Every row gives one point. To make a cloud, some directions were put in groups of two or more. Within a group, all points are equally far from the middle, so they leave a hole (a ring in 2 directions, a hollow ball in 3). The other directions are filled evenly. Then the cloud was stretched, turned, moved and blurred a little. Count the holes, and give their numbers of directions, smallest first.

Cloud, 13 rows:
0.79; -0.23
0.39; -0.06
0.31; 0.68
-0.16; -0.60
0.28; 0.49
-0.10; 0.08
-0.14; -0.07
-0.11; -0.32
-0.76; -0.44
0.35; -0.67
0.37; 0.39
0.56; -0.04
0.43; -0.17
Holes: 0

Cloud, 28 rows:
-0.08; -0.85; -0.31; 0.30
-0.35; 0.27; 0.31; -0.30
-0.04; 0.08; 0.98; -0.16
0.31; 0.45; 0.00; 0.47
-0.20; -0.93; 0.20; 0.88
-0.03; -0.48; 0.66; -0.02
0.42; 0.02; 0.18; 0.00
-0.08; 0.28; 0.87; 0.25
-0.09; 0.31; 0.97; -0.02
-0.38; 0.15; 0.24; -0.31
-0.54; -0.51; 0.18; -0.03
0.12; 0.37; -0.03; -0.11
0.17; 0.18; -0.26; 0.04
-0.40; -0.88; 0.10; 0.25
-0.26; 0.38; 0.30; -0.24
-0.04; 0.64; 0.56; -0.27
0.04; 0.14; -0.33; 0.68
0.34; 0.36; 0.35; 0.23
0.16; -0.81; 0.03; 0.69
-0.50; -0.47; 0.75; 0.49
0.36; 0.05; -0.32; 0.03
-0.10; -0.54; -0.18; -0.35
0.11; -0.86; 0.00; 0.58
-0.14; -0.18; -0.19; -0.27
-0.42; 0.22; 0.76; 0.30
0.20; -0.77; -0.27; 0.30
-0.36; -0.03; 0.24; 0.94
0.40; 0.01; 0.19; -0.14
Holes: 1 (3)
